Rows are points. To make a cloud, some directions were put in groups of two or more. Within a group, all points are equally far from the middle, so they leave a hole (a ring in 2 directions, a hollow ball in 3). The other directions are filled evenly. Then the cloud was stretched, turned, moved and blurred a little. Count the holes, and give their numbers of directions, smallest first.

Cloud (14 x 2)
[[-10 -16]
 [ 72  -3]
 [ -8  26]
 [-67  30]
 [ 33  35]
 [ 59   8]
 [ 61  -1]
 [ -1  -7]
 [ 22  28]
 [ -1  -8]
 [ 74 -15]
 [-30  36]
 [  8 -11]
 [-13  -2]]
Holes: 0

Cloud (21 x 3)
[[-52 -30  41]
 [ 16  26 -23]
 [-25 -15 -41]
 [-15  13   6]
 [-37  15   3]
 [ 24  53  -8]
 [-13 -61 -14]
 [-53  24 -30]
 [ 33 -22  40]
 [ 31  18 -39]
 [-35 -56  20]
 [ -4 -22  58]
 [ 28 -10 -51]
 [-61 -10 -11]
 [-50 -54   8]
 [-50 -11  11]
 [-22  24 -42]
 [-48 -22 -19]
 [-18 -57 -21]
 [-52  10 -41]
 [ -1 -11 -38]]
Holes: 0

Cloud (46 x 6)
[[  1  29  47 -27   1  46]
 [ -8   5  51  10 -77 -22]
 [-15  -9 -44 -78 -28  14]
 [ -8  67  -1  42 -18  16]
 [-43 -10 -17 -26  23   3]
 [-50 -27 -13 -27  12  32]
 [-37   9 -36  32 -46  18]
 [-58  25 -29 -62 -18  12]
 [-19  13  17  18   4 -41]
 [  3 -10  70  18 -23 -26]
 [ 13  -5 -43 -45  64  19]
 [ -8 -34 -55  18  -1  46]
 [-15  41  47  43 -19  18]
 [-27 -65  14 -46 -34  -1]
 [  7  51 -21  -7  48 -29]
 [-37  -5  -5   1   1 -30]
 [ 14  -8  -7  62  -2  16]
 [ -2  64  26 -44 -51   3]
 [ -1   0   5  29  -3  65]
 [-31  30 -59 -39  25  -5]
 [  1  -1 -36  11 -49  25]
 [ 27  47 -15  27  -1 -42]
 [ 37  21  -6 -19   9  44]
 [ 51 -23  28  16 -29 -10]
 [-54   4 -55 -21  -2  11]
 [ 12 -59 -27 -70  -4 -12]
 [ 24 -32 -18  51   7  -4]
 [ 40  51  -6  -6 -19  -5]
 [ 26  35  53 -37 -43 -11]
 [ 34 -62  27  -7 -26 -38]
 [-28 -23  37  -7 -38  62]
 [-22 -63  -9   8   9  33]
 [ 35  -4  61   3 -22  11]
 [  9  39 -13  28  11 -47]
 [-26  20  24 -79   4   8]
 [ -5 -43  29 -51  -2 -33]
 [ 37  22  42 -26 -41  -2]
 [-29  93  -6 -23 -10  23]
 [-68   7  -6 -47 -35  38]
 [-15  56 -51 -16  16  56]
 [-19 -16  34  22  -2 -29]
 [-24  -3  -6 -80 -18 -31]
 [-23  69   1 -15 -56  23]
 [ 20 -66   9  18  18 -10]
 [-29   3 -20  32 -39 -27]
 [  4 -70   0 -61   4  -4]]
Holes: 2 (3, 3)

Cloud (73 x 8)
[[ 13  31 -71  32  20 -28  20  28]
 [ 38  39  24 -15 -24  49  25  -3]
 [ -3   0  74  15  13 -10   9 -54]
 [ -8  -5  64  26 -24  -6 -37 -33]
 [ 28 -65   5  -8   3  11 -24  -2]
 [ -3  39  64  12  -2 -14   6 -49]
 [-45  27 -15   3 -11 -33  76 -38]
 [ 23 -30 -42  -5  -3  -5  61  18]
 [-49 -34  48  15  -7  -4  42  20]
 [-10 -12  -3  22  65   8 -53   3]
 [-22 -18  24  17  19 -68  39 -11]
 [ 24 -50  17  13 -15  27  34 -63]
 [-17  22 -27 -33  -3 -32   7  37]
 [ 25 -10  30  74  33 -16 -43 -14]
 [ 33 -46  46  -5   7   4 -32  49]
 [  1  32  36 -16  33 -10  62  22]
 [-22 -38  44 -26 -19  22  22 -52]
 [-18  22  23  47 -42 -33  43  17]
 [-38  37 -10 -12  32 -31  57 -51]
 [-31  -9 -13 -38  43 -42  64  19]
 [-57 -28  66   6  -2 -14  31 -14]
 [  5 -28  63 -16  56  40  22   6]
 [-65 -39  31 -13  32 -17  44 -18]
 [ -2  -3   9 -56  33  32 -19  13]
 [ 15  17  -3  77 -52 -25   0 -25]
 [ 40  11  12  18  32  -5  56  28]
 [ 16  50   7   9  16   7  52 -57]
 [ -6   3  64 -14  12  38  -9  51]
 [-12 -53  -7  38 -11  30  -8   5]
 [ 14  25  -6  39 -66 -26  16  15]
 [ 76 -12  16  -4   6  35  39  -2]
 [ 30   8  54 -18 -41  25 -16  33]
 [ 18  25  14  48  32  -3 -54 -26]
 [-20 -48  19  16 -26  32  -2  24]
 [-43 -33  12  29 -10 -11  -7  55]
 [ 17  -9  25  -7 -67  27  -1  18]
 [ 20  55   9 -19  10   5  60 -22]
 [-59  25  29   9 -33 -55  33 -11]
 [ 26 -25  72 -43 -22  34  13  -8]
 [-25 -12  12   3  95 -13  25  -3]
 [-10  -8 -51  54  31 -37  30 -41]
 [ 11   1  40   3 -43   2  -2  64]
 [ 39 -13 -46  10  27  49  19 -42]
 [  9 -11  16  53  71  -4 -46  22]
 [ 54  46  -1  43 -28  -7 -17  19]
 [-13  -8  23   5  70  22  23 -44]
 [  9 -18  51  12   0 -10 -30  74]
 [-53  15  26   1  37  18 -19  -5]
 [-31   5  -2 -10 -25  12 -17 -38]
 [ 14 -55   8  33  -1  -1 -41 -23]
 [-13 -48 -24  -3  39  -9 -20  55]
 [ 45 -50  53   2  17  22 -37  -2]
 [-83   7  11   3  20 -18  20  17]
 [ 16  10  21  28  59  -1  20 -58]
 [-27  15  46  26  29  34  -3  -8]
 [-19  -4 -16   1   0  45 -25  -6]
 [ 28  35 -13  86  27 -23   1  -3]
 [ 66 -41  25   2  39  26  11  35]
 [ 39  -4  47  21   3  17 -55 -23]
 [-38 -21  32   9  10 -45  11 -48]
 [ 22 -21  53  18 -36  47 -33  21]
 [ 39 -41  53  20  36  17 -29 -29]
 [-24   8 -35  21  52 -37  58 -41]
 [ 33 -25  15  61  65  14 -26 -14]
 [-48 -51  47 -20  32 -32  33  14]
 [-58  15  29  -3  55   5  30  -1]
 [-31  10 -47  60  -2 -45  28  13]
 [ 76 -11  -7  28  13  55 -14  20]
 [  5 -26 -21 -23  18  59  37 -27]
 [-17 -49  86 -25  14   7   3  16]
 [ -4  11 -18 -32 -29  -2  75 -40]
 [  9  40  34  59 -35 -27 -26 -18]
 [-42  23  43  13 -37 -43  51 -26]]
Holes: 3 (2, 3, 3)

Cloud (105 x 9)
[[ 26 -19   2  13 -21 -36  10 -62 -44]
 [ 20 -19  15 -27   1 -25  10  -6  36]
 [  0   5  15  15  19  22  26 -55 -26]
 [ 11 -17 -20  -2 -28  32  -5 -13 -42]
 [ 27 -32 -26   8  35   6  18   6   6]
 [ -7 -25   5  -6  29  25 -14  -4  57]
 [-15  -7   7   9 -38 -36  -1  34  15]
 [-19   3   2 -37   8   7 -24  15 -12]
 [-15   8  27 -46  -3 -31 -11  59 -23]
 [-28 -11  -8  10 -40   0   7 -65  13]
 [ 36  42 -33  -7  -6 -29  -1   5 -29]
 [ 38 -51 -39  -5   6   6  43   0  -7]
 [-34 -18  51 -37  -1  25  12 -24  20]
 [-27 -29  -6 -60 -38  -4  41 -56  39]
 [-21 -25 -33  -5 -23  26  -5 -47 -38]
 [-20 -31  23 -38  42 -32   4  43  -6]
 [ -9  23  18 -23 -36 -65 -15  -2  27]
 [-16 -30  16 -14  13  45 -42  12  13]
 [-31 -11  11  25   4 -48   9 -27  -3]
 [ 33  62 -29  17 -16 -32  14 -28 -45]
 [ 14  21  10 -27 -52 -28 -42 -50 -25]
 [  0  30 -38  -6   9 -69 -26  44   7]
 [-37  31  25  -3 -11  11 -15  19 -20]
 [ 18 -11 -15 -11 -48 -14 -11 -41 -46]
 [-19 -62 -13  -1   6 -16  31 -11  17]
 [ -2 -43 -10   3  12 -16   3  18   8]
 [-12 -72  39 -44 -26  -4  -1  17  56]
 [ 45  -7  19  14   2  14   2 -25  25]
 [-24  -4 -16  22 -13  23  -8  36 -53]
 [ 16  -7 -19 -54   5 -19  12  39  18]
 [ 12  10   9 -10 -39 -53   5 -37 -16]
 [-14 -56  41   2  28 -30   7  28  41]
 [ 17 -14  -4  56 -10 -13 -14 -24  -2]
 [-14 -37  -3 -16 -17 -25  28 -33  61]
 [ -2  34  31 -16 -11 -10  -6 -50 -45]
 [  3 -51  31   4  -4  37   3  12   0]
 [ 33   5  42  16  23  17  11 -23  32]
 [ -9  87  -3  -9 -19   9 -53  43 -24]
 [  5 -57   6   1   9 -17 -17 -10  41]
 [-34 -14  -1 -21 -29  28 -16 -11  -2]
 [-22  12  -5  10  -6 -23 -19   6 -30]
 [ 25  24 -19  25  29  -3   2 -26 -33]
 [-25  25 -45 -31 -22  -7  -3  57  29]
 [-16   3  23 -22 -27  -4 -23 -15 -10]
 [ 20 -11  -7 -21 -12 -47  22 -33  47]
 [ -5  14 -25 -19 -56 -23   0 -18 -15]
 [-10   4 -35  -1 -37 -66   3 -17  -5]
 [  2  29  16  -9  -5   6 -46 -21 -23]
 [-11   3 -28 -31 -23  -2  31   6  -6]
 [-33  -6  22 -34 -51 -20  20 -13 -37]
 [-21 -68  10  28 -24 -13  11 -89 -32]
 [  2 -46  44  -6 -45   1   3  -6 -42]
 [-16  20 -30  -6 -19   5  -5  12  40]
 [ -5  24 -40  -9  12 -54 -10  25  50]
 [ -2  25 -18 -26  18  10 -41   6  14]
 [ -4 -62  20 -31  -8 -49  20 -64  19]
 [-24  28 -39  18 -15 -20 -10  -1 -30]
 [  3 -38  21  69  -2  32  27 -81   2]
 [-46 -70  -2 -39  22 -32  49 -23 -12]
 [ 12  13  -3 -33 -33  18 -18 -24 -46]
 [-39 -21 -22 -42  12 -23 -16  33 -10]
 [ -1  39   3  -8   9   7  10  -1   2]
 [  3  17  30  25 -31  46   0 -35 -23]
 [ 38 -48  38  20  -1  10  13 -25  33]
 [-37 -47  25   6   0   2  22 -57 -34]
 [ 18   3  11  34  14 -20  -5 -17 -23]
 [-14  27 -14  10 -12 -44 -62   2 -43]
 [ -1 -46  14 -25  30   1  19  58  16]
 [ -8  32 -18   0 -25 -20 -13  30  19]
 [ 25 -28  33  20   8  34  17  -4  63]
 [ 29  25 -29 -15  10  11   5 -22 -29]
 [ 17 -51  33  17 -13  40  28 -69 -50]
 [  1 -32  16  35  63   5  19 -61  61]
 [ -6  25  21  10 -38  24  13  12 -31]
 [  7 -43 -22 -52  33 -23 -10  18  -4]
 [ 11  52 -44  20 -20 -49 -12 -14 -48]
 [ 23  -4   4   4  14 -25 -27  55  95]
 [-24  -6  13  -2 -32  -4  34 -37  51]
 [ -5  16  -2  27 -19 -51 -29 -55 -49]
 [  4 -12   9 -62   4 -28  27  32 -10]
 [ 13  -3   7 -10 -23  30 -29  16 -40]
 [-46 -13  17  -6   7  10 -46  30  68]
 [ 14 -42  17   7  27  33  41 -39  13]
 [ -8  -6   3   7  -5 -48 -16 -21 -92]
 [ 16 -25  -2  42  -5  16 -27 -34  20]
 [ -3 -33  19 -13  -8  21   5 -31  61]
 [ -9  -4   6   0  31  -8 -24 -12  -7]
 [  8  16 -15  -2 -29  42 -17  23  45]
 [-14  34  35 -31 -35   1 -35  10   9]
 [  2  17  -2  -6  23   8  -7  -9  31]
 [-16 -57  27 -13 -20  14 -27  17  15]
 [-54 -10 -14  14  20 -30  35 -51  40]
 [-43  16 -55 -27   9 -15 -16  14   1]
 [ 21  -3   2   7  41  -6  -2   0  17]
 [ -7  26 -12 -18 -32  48 -35  50   9]
 [ 14 -27  14 -18   1  35  40 -48 -40]
 [  0  -4  10   4  17 -51   0  20 -41]
 [  9 -22 -14  52   4  37 -34 -20  33]
 [-13  37  -3   0 -33  11 -45  16  11]
 [ 22 -58   3  20   7 -23  22 -43 -19]
 [ -7 -35 -25   4   9 -24  33  -7  -2]
 [ -5   2 -25   6 -19  -3 -30 -53 -44]
 [-25  19 -22 -25 -26   8  -8   5  57]
 [ -4 -54  65 -12   5  32  17  -5  39]
 [-24 -25   8   7  -1  22 -30   5  51]]
Holes: 0

Cloud (106 x 9)
[[ 12  13  38  20 -22 -28   4 -13 -24]
 [ 34  56  -6  35  22   3  19 -18  17]
 [-50 -38   1  17  -3 -74  10  37  24]
 [-24  -8  11 -67   4  15  20 -34 -39]
 [-29   9 -16 -34  -5   6  -5 -19 -51]
 [ 18   6  14   0 -28  23   6  14 -24]
 [-43 -26   4   4  -1  18   6  14  -8]
 [-11   0   2  37   0 -36   4  -3   7]
 [  6  32   9 -33  35   7  -6  -7   4]
 [ 30 -22   8   2 -34   3  20  15 -22]
 [ -8  14  41  -3 -31   2   0 -17 -10]
 [-58  18  11   4  26  17 -41  17  44]
 [ 40   5  13   6  15  -2  11  -2 -55]
 [-26 -23 -23 -52  33  -6  -3   5 -15]
 [  5 -20   6  -8   0 -57  33 -28 -42]
 [ 58 -27 -32   3  11   0 -24  -3 -26]
 [ 35 -76 -11 -13  -9 -12  26 -28   4]
 [  8  38 -26 -44 -21  28 -30  -4  33]
 [ 23  70 -40  33  19  22   4 -22  26]
 [-43 -18  23  -2 -26 -10 -20  -9 -43]
 [ -9 -36  -1 -18 -43   4 -10   2  -6]
 [ -9  45 -39 -28  20  31 -14 -35 -14]
 [ -1  49  12   0 -20  37  -3  -6 -21]
 [ 51 -28   8  33   9  -2  29  12 -29]
 [ 34  16 -13 -14  10 -41  23 -12   0]
 [ -9  -9   3 -30   4  14   1 -17 -28]
 [  3  17  39  49  19 -28  34  27  59]
 [ 21 -13  10 -28 -42  19 -14  -3  25]
 [-15  -3 -10 -10   1   0 -33 -12  22]
 [-26 -26 -63  -9 -36   5 -28  20  34]
 [ -7  65 -15 -26   9  39 -25  10  21]
 [ 46 -28  19  20   1 -28  19   9  -9]
 [-12  51  -5 -37 -14  58 -14 -38 -48]
 [-23  16 -40 -27  -7   9 -39   0  71]
 [-25   7 -12  19 -17 -18 -47  16  -1]
 [-30  41 -10 -21  -1   8  -8 -31  20]
 [ 49   6  22   3  22  -2  32 -34 -30]
 [ -4  22   1  49   4 -14  26  32  30]
 [ 38   6 -13   5  43  25  27   0   7]
 [ 44 -56 -47  21 -26 -24 -26 -14   7]
 [ -6 -46 -50  10 -12 -33   3  24  32]
 [ -6  14  -4 -27  -5  25 -36 -66 -31]
 [-11 -38 -26  -3  24 -27 -14  -5 -25]
 [-11 -25 -15  16  -6 -58  27   6 -14]
 [-48   6 -25 -34  40  -3 -18 -13 -16]
 [-29 -33 -41 -27  20 -13 -27  17 -13]
 [-13   4 -39 -20  37  47 -13   1 -23]
 [ -8 -11 -10  21 -44  20   7 -26   1]
 [ 48 -54  -1  22 -11  34   0 -12  -1]
 [-12  26 -53 -49  -5  22 -15   6 -15]
 [-52  48  -7 -36 -18  -8 -29  21  33]
 [  5 -29 -43  -9  -1 -11   3 -16  22]
 [-19  69 -45 -23  18  48 -20  -1  -9]
 [-17  43 -22  -5  -3  11 -54 -35  28]
 [-23 -25 -32  37 -11 -41  -6   8  26]
 [  9  -1  12 -26 -55   7  -7   7   5]
 [  2  16  -8 -31 -31  12 -44 -11 -16]
 [ 19 -23   7 -14 -28  18 -26  -9 -42]
 [-36 -41 -13 -35  12   2 -21  21   5]
 [-38   9 -33 -19  14  23 -49 -18  32]
 [ 16  24 -21  37  -2  16  28  42   7]
 [ -5 -37 -30  -2 -30 -51  -5  13  25]
 [ -4  10 -19  27  11 -25  40 -30 -24]
 [  9 -22  30 -30  17 -34 -21  -8  -2]
 [ 15  13  -9   7  -5  -9  -2  20  95]
 [-20  46   8  34  26 -14  44  -9  -1]
 [ 35  24   8  31  31 -49   7  47  45]
 [-12 -42 -25 -21 -27  31 -17 -26  -4]
 [  3 -15 -60  -9  15  13  -4 -33 -11]
 [ 13 -50 -42 -29   3  18 -13 -44 -29]
 [ -7  -7  34 -33  23  -4   5  14  11]
 [ 17 -17   3  -9   8   7  21 -49 -15]
 [-25  29  11 -24 -21 -23 -33  26  26]
 [-50  -7  -6  15  23 -42 -33  -3  21]
 [ -3  -7  16  18   2 -45  19 -16 -17]
 [-70  -2 -40  -9  14   8 -17 -23   5]
 [ 23 -31 -17  10   8  11  37 -62 -19]
 [ -2 -43 -31   5  30 -10  14  30  28]
 [ 50  11  16  19 -11  20  20 -23 -20]
 [ 17  -3 -69  -7  11  26   8  -9  47]
 [-15   6 -62  -2  23  21 -44 -34 -17]
 [ -2  -9 -57  -7  22   8 -38 -38 -45]
 [-26 -14  20  -9 -26  -8  -3 -52 -35]
 [-39   0 -30 -32   1   5   9 -14  11]
 [  8 -60  13  -4  -3   6   7   0  35]
 [-32  30   1  -3   3 -26 -21  16  27]
 [  6 -77 -16  10  -7 -35 -22  24  14]
 [ 14  19 -20   5  25 -25 -16  40   4]
 [ 15 -33  13  27  17 -35  42  13  13]
 [ 17 -55  19  32   0 -29  13  -8 -16]
 [ 41   9  26   6  -9  33  26  12 -16]
 [ 20 -65 -11  11  -3 -40   0   6  -3]
 [-53  21  26  -1  22 -17 -29 -11  36]
 [-35  46 -14 -31 -17  20 -42  -4  22]
 [ -4  22 -15  -4  17  25  10 -20 -36]
 [-19   1 -19  27   2 -13  21 -30  18]
 [  7  52   2   8  26  -9  -4 -14 -28]
 [ 35 -36 -26 -44 -18   3 -29 -26 -21]
 [-73   9 -29 -23  11  -7 -28 -26  38]
 [ 26 -35  -4 -27 -24  -5 -50 -30 -29]
 [  7  16 -47   0  25   4  32  -6  28]
 [ 30  17  21 -24  38  -9 -16  -4 -37]
 [ 11 -47   2  10 -21  20  -8   9 -43]
 [ 49 -23  12  21 -15   8  -8   7  19]
 [ 40   6  12  -7  24   7  45   2  25]
 [ -1  -3  24 -17  30  23  28 -33 -39]]
Holes: 0

Cloud (90 x 9)
[[ 67 -13 -33  15 -25  -6 -26 -29 -50]
 [ 60  14  69  12 -15  22  20 -24   4]
 [ 32  35 -46 -18  26 -44  50 -60  11]
 [ -4  -1  12   5 -25 -75   0  13  14]
 [ 54  -7  -4  18  41  21  31 -56  46]
 [  5 -38  15 -12   3  28 -44 -59 -29]
 [ 15  21 -52  13  54 -24  50  -8  23]
 [ 29   6  39  59  31  23  23 -32   9]
 [ 50 -59 -43 -24  36 -10 -13 -17  -7]
 [ -4 -25   4 -44  63 -11  33 -39  31]
 [ 45  -8  63 -35   6  11  10  21 -37]
 [  9 -55  49 -59  -2 -11 -43 -20  44]
 [-12 -21 -39  57   1 -15  -8  34   6]
 [ 48  22 -21 -16  23 -45  -4 -26 -10]
 [ 42 -36 -26 -56  32 -37  19  -1  32]
 [ 20  59 -17 -23 -26 -18  35  -6  -7]
 [ 14 -15  23  16  53  32  69 -19  30]
 [ 17  14  36  38   8  41  14   4 -37]
 [ 22 -25   8 -60  -2  32  10  -4  53]
 [-48 -20 -43 -50  37   4 -41  11 -24]
 [-30  11  43   7  20 -30  12 -41  46]
 [ -5 -61  -3  -3 -27  -1 -28 -47  45]
 [ 16  -6  25  33 -17 -50  37  16  34]
 [  7  23 -14 -54  -6 -28 -10 -47  18]
 [ 17 -17 -32 -31 -26 -46   4 -76  30]
 [-13  10 -64  44 -23 -38  34 -34 -26]
 [-53  20  14  19  24  35   7 -38 -32]
 [ -5 -13  23 -10  52  30  49 -23 -13]
 [-28  19  -4 -44  -6 -12  -1 -49  34]
 [ 34   7   3   9  41   4  49 -77  32]
 [-15  14 -33 -84 -14 -25  18 -26   2]
 [ 23 -13  10 -29   1 -28   1 -75  41]
 [  4 -28  15  -8   2 -21  28 -60  59]
 [-13   4  11 -14  37 -18  37   6 -64]
 [ 41 -55 -37 -16 -23 -15  38  23  64]
 [ 14  34  27   4   5   5  40  52   5]
 [-52  -7 -53 -20 -21  -2 -14  12   6]
 [ 20  -6  -8  78 -21  14  62 -39 -30]
 [  8 -21  32 -20  44 -43  30  24 -23]
 [-24 -83 -12 -51 -14  35   1 -11  25]
 [ 15   8 -29 -45  32  -4 -37 -39 -37]
 [-45  18  35   3 -41   2  35 -13  -3]
 [ 76 -33 -29 -36  31  -3  31  13   0]
 [ 51 -28   5 -15 -76  15  -8  -8 -76]
 [ 23 -15  29 -31  20 -82 -26  22 -13]
 [ -4 -34  58   0  47   7 -36   4  -8]
 [ 23  -2 -28  39  -8  34  62  19 -39]
 [ 61 -38  52 -32 -16  -1  50 -46   6]
 [-73 -47   3  20   2  -2  37 -13  16]
 [ 17  14  22 -10  18  -8 -14  30 -55]
 [ 47 -18 -33 -60  16  23 -12   3 -50]
 [ 42 -42  -8 -14  42   6  -6 -70  -4]
 [  8  15   1 -17  46  15  -3 -29  33]
 [ 43 -60 -45   7  47   8   2  24  30]
 [ 20  23  12 -35  17 -35  53   2 -45]
 [ 60 -12  29  25  16 -28  10 -15 -39]
 [ -6 -45  50 -54  41 -24  26 -13  15]
 [ 12 -16   0  63 -56 -12  56 -38  -8]
 [ 40  -7   1   0 -32 -20  -2  40  41]
 [-44  29 -72  -5 -35 -16  57 -19 -23]
 [ 42 -36   2  62 -50   1  -8   7 -17]
 [ 35 -28 -24 -60   8 -66   2 -28  20]
 [ 11   8   2   5  47   3  -4 -75   0]
 [ 68 -61  50  26  -8  13 -32 -23 -39]
 [ 38 -36 -41 -34 -15  19   5  11 -58]
 [-32 -65  13   0  -1 -19   5 -24  76]
 [ 25 -15 -12 -45  33  24  58 -26  48]
 [ 33 -21  22 -18  26 -67 -18  32  -2]
 [-36   7  30 -23   5 -26  52  48   9]
 [ 49 -71   2 -10 -56 -48   3  12   3]
 [ 31 -11  16 -15  42  45 -10 -18  27]
 [ 32 -31 -12 -56 -16   6  17  58  39]
 [ 28 -14  50 -23  17  40  -6 -27 -51]
 [-18  50 -26 -29  41 -20   7  18   6]
 [ 29   3  42 -20  20   1  64 -41 -17]
 [ 21   8  49  17   9 -30  35 -55  18]
 [-20  68   5   2  29 -15  31  20 -44]
 [-87 -23 -10 -28  55  29 -22   1   1]
 [ 27   1 -29 -64  36 -21  33  11 -18]
 [ 45 -40 -53 -32 -53  -3  20 -28 -51]
 [ -4 -14  14 -42  26 -33 -20 -43  47]
 [-20  47 -57 -29  55  23  54 -32 -13]
 [ 14 -14 -21 -87  -7 -15  34 -64   9]
 [ 10 -66  -7 -23 -28  14 -35   8  72]
 [ 69  -7 -62  37  -1   7  34 -38 -20]
 [-21 -60  49 -45 -40   1   2  13  -7]
 [ 11  34 -49 -28  -2 -20  78 -16  22]
 [ 56 -24  13 -57 -37 -13  26  35  -9]
 [-19 -24  33  49  61   8   9  -2  28]
 [-16   9 -57  -3 -40  27  12 -27  12]]
Holes: 3 (2, 2, 2)
